Every row gives one point. To make a cloud, some directions were put in groups of two or more. Within a group, all points are equally far from the middle, so they leave a hole (a ring in 2 directions, a hollow ball in 3). The other directions are filled evenly. Then the cloud was stretched, turned, moved and blurred a little. Count the holes, and give their numbers of directions, smallest first.
In the rows, zero is written as 128.

Cloud (20 x 3):
[[ 86 151 180]
 [190 147 101]
 [193 156  99]
 [132 113  96]
 [179 202  95]
 [ 90 158 137]
 [107 176 182]
 [174 202 105]
 [178 173 151]
 [108 176 188]
 [133 120  75]
 [ 89 115 164]
 [123  92 155]
 [190 184  98]
 [148 187 169]
 [181 127 116]
 [119  88 167]
 [174 119 105]
 [169 112 126]
 [194 176  94]]
Holes: 1 (2)

Cloud:
[[ 77 166  88]
 [158  83  87]
 [141  68  83]
 [ 78 169  92]
 [108  75  70]
 [117 120 186]
 [127 138 172]
 [151  92 166]
 [107  60 171]
 [162 122  87]
 [ 82  64 127]
 [148 127  60]
 [101  52 137]
 [154 128 149]
 [138 154 143]
 [135 156  64]
 [ 67  88 105]
 [ 85 164  71]
 [155 123 152]
 [ 57 111 142]
 [ 95 135  50]]
Holes: 1 (3)

Cloud, 32 rows:
[[116 188 139 109]
 [122  85  82 156]
 [155  77  68 100]
 [ 44 142  99 118]
 [ 85 137  58  70]
 [148 178 138 118]
 [ 79 122  90  32]
 [107 118 191 137]
 [141  60  98  93]
 [141  98  71 152]
 [ 91 126  84  31]
 [153  92 174 103]
 [168 148 142 149]
 [163  80  78  83]
 [148 141  84 153]
 [ 75 107 121 164]
 [155  66 117  84]
 [ 98 117 152 172]
 [140 118  48  93]
 [ 53 163 136 127]
 [128  73 156  82]
 [150 113 180 139]
 [173  83 107  74]
 [166  89 159  94]
 [141  83 170  94]
 [106 110 131 177]
 [126  58 112  88]
 [131 101  91 169]
 [ 52 149  86 107]
 [128  84 174  91]
 [ 79 132 186  68]
 [170  78 120  79]]
Holes: 2 (2, 2)

Cloud, 49 rows:
[[125 124 133 143 129 147]
 [139 108 106 152  85 131]
 [161 112 171 185 141 134]
 [125 139 139 177 162 197]
 [ 82 124 151 147  97 138]
 [194 102 184 126 107 150]
 [223 154 155 165 146 164]
 [147 178  73 112 106 144]
 [133 159 134 133 209 152]
 [151 101  91 141  93 169]
 [ 93  78 135 118 189 108]
 [129 226 137 127 160 111]
 [154 156 214 191 145 114]
 [ 57  89 121 201 176 197]
 [136 103 204 141 114 170]
 [158 135 133 139 182 184]
 [134 124  94 213 155 116]
 [142 133  98 139 191 108]
 [104 119  84 110 193 140]
 [151 146 165  91  88 159]
 [218 172 119  74 133 143]
 [130 181 136  97 120 119]
 [129 189 106 104 171 157]
 [125 106 181 182 197 141]
 [206 143 186  83 131 108]
 [ 85  72 140 201 102 189]
 [196 147 172 187  95  71]
 [150 138 165 181 155 185]
 [243 135 148  91 139 142]
 [161 184 158 122  81  82]
 [128 120 105 134 182 149]
 [109 102  99 124 114 113]
 [107  71 147 180  95 214]
 [202 107 128 104 158 140]
 [152 153  53 209 112 140]
 [165  96 150  98 192 134]
 [106 163  68  91 197  93]
 [ 97 151 108 110 127 129]
 [108 115 150 130 207 122]
 [105 145 140 202 152 119]
 [132 216  73 100 122 131]
 [134 110 200 182 141 191]
 [111 112 134 169  87 118]
 [187 236 109 124 120 120]
 [120 127 162 137 215 171]
 [178 175 155  72 143 190]
 [161 182 169 133 175  96]
 [121 180 189 203 118 112]
 [ 99 121 229 169 174 154]]
Holes: 0

Cloud, 50 rows:
[[ 84  90 183 160  78  92]
 [130 119 176  63 114 186]
 [112 111 157 222 112 132]
 [ 65 101 123  96 127 163]
 [107  92 197 139  89  67]
 [111 104 131 216 120 148]
 [120 164 118 123 165 196]
 [165 105 172  94  83 103]
 [162  91 205 117 131 135]
 [165 100 168  67 102 148]
 [ 95 128 117 138 106  71]
 [145 122 127 107  98 208]
 [ 89 144 106 183 115  99]
 [100 145 215 139  89 189]
 [ 54 135 147 136  94 110]
 [122  66 127  81 127  96]
 [140 165 210 198  93 139]
 [129 129 230 150  65 113]
 [125 122 225 191  80 129]
 [159  99 194 129 135 180]
 [ 87 117 190 118 145  68]
 [144 171 212 111 140 132]
 [152  54 107 113 110 166]
 [124 166 137 142 151 210]
 [ 88 102  80 152 130 160]
 [118 151  91  89 166 155]
 [120 176 146 144  73 161]
 [ 96 131 169  55 139 165]
 [ 89 100 185 206 111 127]
 [142 175 195 200  95 147]
 [ 75 177 121 189 132 139]
 [135 161 123 153 108 209]
 [148 182 150 127  85 122]
 [152  63 185  89 110 154]
 [ 96 143 189  71 157 147]
 [ 80 121 162 112 177 154]
 [115 102 216 190  81 142]
 [152 100 202 118 129 184]
 [ 74 126 188 113 123  63]
 [142 122 206 100 133 185]
 [151 109 170 163 139  87]
 [173 108 189 132 140 143]
 [150  91 201 124 126 185]
 [140 113 157 215 104 168]
 [ 97 179 129 160 148  85]
 [104 138  83 110 166 172]
 [113 112 161 222 111 130]
 [147 135 222  96  89 109]
 [ 52 102 149 137 101 134]
 [ 84 137 173 101 171 165]]
Holes: 3 (2, 2, 2)
